Each row is a point. The points of each table are mixes of a few directions, plus a little noise. Count the directions of each table, and those that both share. Where both have some left over, give the other angles between the two spaces (their principal angles), to ten degrees, smallest first.
In the rows, zero is written as 100.

First (7 x 3):
[[141,91,143],
[54,101,99],
[123,86,169],
[138,98,104],
[80,108,62],
[99,108,65],
[61,109,59]]
Second, 7 rows:
[[91,95,133],
[95,90,148],
[154,91,137],
[125,109,43],
[38,103,98],
[86,111,45],
[113,99,96]]
Directions: first 2, second 2, shared 2

First:
[[91,84,113,85],
[94,89,109,90],
[139,168,43,167],
[102,105,96,105],
[72,52,140,53],
[101,102,98,102]]
Second, 6 rows:
[[113,96,100,122],
[90,30,53,118],
[117,159,74,48],
[78,125,148,85],
[110,101,136,139],
[91,90,88,90]]
Directions: first 1, second 3, shared 0; angles 30

First (10 x 8):
[[72,117,129,105,105,113,134,98],
[70,93,112,106,108,107,129,99],
[158,126,112,82,91,111,41,141],
[59,104,120,110,108,107,146,86],
[173,81,35,89,81,67,20,91],
[92,123,123,100,100,109,115,99],
[71,122,121,108,101,104,141,76],
[72,98,103,108,103,99,132,80],
[73,63,96,105,113,104,114,116],
[159,73,50,88,89,79,28,113]]
Second, 9 rows:
[[95,112,122,97,98,68,115,91],
[44,91,118,131,85,129,100,141],
[131,84,100,92,104,92,92,88],
[93,87,138,109,91,75,108,105],
[141,104,70,79,113,98,93,74],
[54,114,99,116,93,123,105,124],
[195,69,68,68,119,93,74,57],
[82,89,53,114,102,175,74,129],
[64,149,132,95,95,47,139,90]]
Directions: first 3, second 3, shared 0; angles 40, 40, 90

First:
[[91,92,106,101,119,93,96,123,93,72,84],
[93,85,97,102,110,94,90,100,87,73,83],
[88,76,96,103,114,91,83,97,77,56,72],
[96,74,81,105,88,99,77,52,75,80,85],
[100,101,101,100,102,99,100,104,101,99,101],
[105,117,108,97,101,103,113,119,116,119,113],
[115,115,92,98,71,112,106,66,113,146,127],
[96,99,105,100,110,96,102,117,100,89,95],
[117,142,113,93,88,111,131,123,140,164,142]]
Second:
[[107,86,102,102,109,105,86,133,102,117,100],
[120,60,104,105,126,115,58,195,105,150,100],
[91,119,98,97,88,93,119,56,98,77,100],
[95,110,99,99,93,96,111,76,99,87,100],
[88,125,97,97,84,91,125,42,97,70,100],
[91,118,98,98,88,93,119,57,98,77,100],
[104,92,101,101,105,103,91,120,101,110,100],
[100,99,100,100,100,100,99,102,100,101,100],
[104,92,101,101,105,103,92,119,101,110,100]]
Directions: first 2, second 1, shared 0; angles 60

First (8 x 12):
[[96,104,90,111,45,131,51,80,104,139,195,109],
[99,83,102,80,125,81,121,107,102,68,46,83],
[63,73,94,61,137,144,94,53,127,120,127,92],
[80,74,79,75,106,120,149,124,121,116,78,87],
[129,125,113,133,67,70,61,104,76,83,117,110],
[86,82,94,76,147,99,162,121,113,91,29,89],
[115,135,113,136,100,91,95,105,84,111,107,125],
[131,122,115,129,72,62,66,107,74,72,100,105]]
Second, 8 rows:
[[83,106,146,109,100,102,102,112,103,147,112,81],
[60,141,80,99,90,120,95,103,89,165,87,104],
[54,128,113,113,80,108,102,98,95,146,101,70],
[158,52,133,92,108,75,99,97,110,19,117,93],
[110,99,22,97,122,109,104,94,103,82,77,157],
[84,104,24,117,96,99,114,76,104,56,81,119],
[99,124,142,71,80,107,77,110,81,135,109,68],
[151,47,138,103,126,80,106,108,118,50,118,109]]
Directions: first 4, second 4, shared 0; angles 30, 70, 80, 90

First, 10 rows:
[[104,96,108,88,112,107,88,102,92,99,96,114,109,94,115,101,101,98],
[86,102,108,80,110,91,101,106,84,84,113,83,114,121,87,77,109,103],
[78,114,86,116,76,77,130,99,109,90,120,49,87,129,51,82,104,109],
[88,107,94,103,91,88,114,100,102,93,111,75,96,116,75,88,103,105],
[155,78,98,127,104,145,64,89,123,149,51,195,83,21,183,171,75,82],
[89,107,93,108,88,88,116,99,104,95,110,74,94,115,75,90,103,104],
[99,94,115,71,123,106,84,106,81,89,101,112,120,103,115,89,105,99],
[95,101,104,90,107,98,98,103,94,93,104,96,107,107,97,91,104,102],
[111,102,85,132,79,103,110,93,124,119,91,105,77,83,99,123,90,98],
[95,99,107,83,111,98,95,104,89,90,105,97,112,109,100,88,105,101]]
Second:
[[97,99,106,86,110,99,95,103,90,92,104,99,109,107,101,90,104,100],
[85,97,126,46,136,97,83,111,62,70,114,95,137,126,103,64,115,102],
[99,100,101,97,102,99,100,101,98,99,101,100,102,101,100,97,101,100],
[114,103,77,147,68,102,116,89,134,128,88,105,66,76,97,131,86,97],
[99,100,100,99,101,99,100,100,99,99,101,100,101,100,100,99,100,100],
[105,101,92,118,88,100,105,96,112,110,95,101,87,91,98,112,94,99],
[121,104,67,172,51,103,122,84,151,141,82,106,51,66,96,148,77,97],
[102,101,98,103,98,100,101,99,102,102,100,101,98,99,100,102,100,101],
[79,96,133,31,146,97,78,115,52,59,118,94,149,133,105,52,121,104]]
Directions: first 2, second 1, shared 1
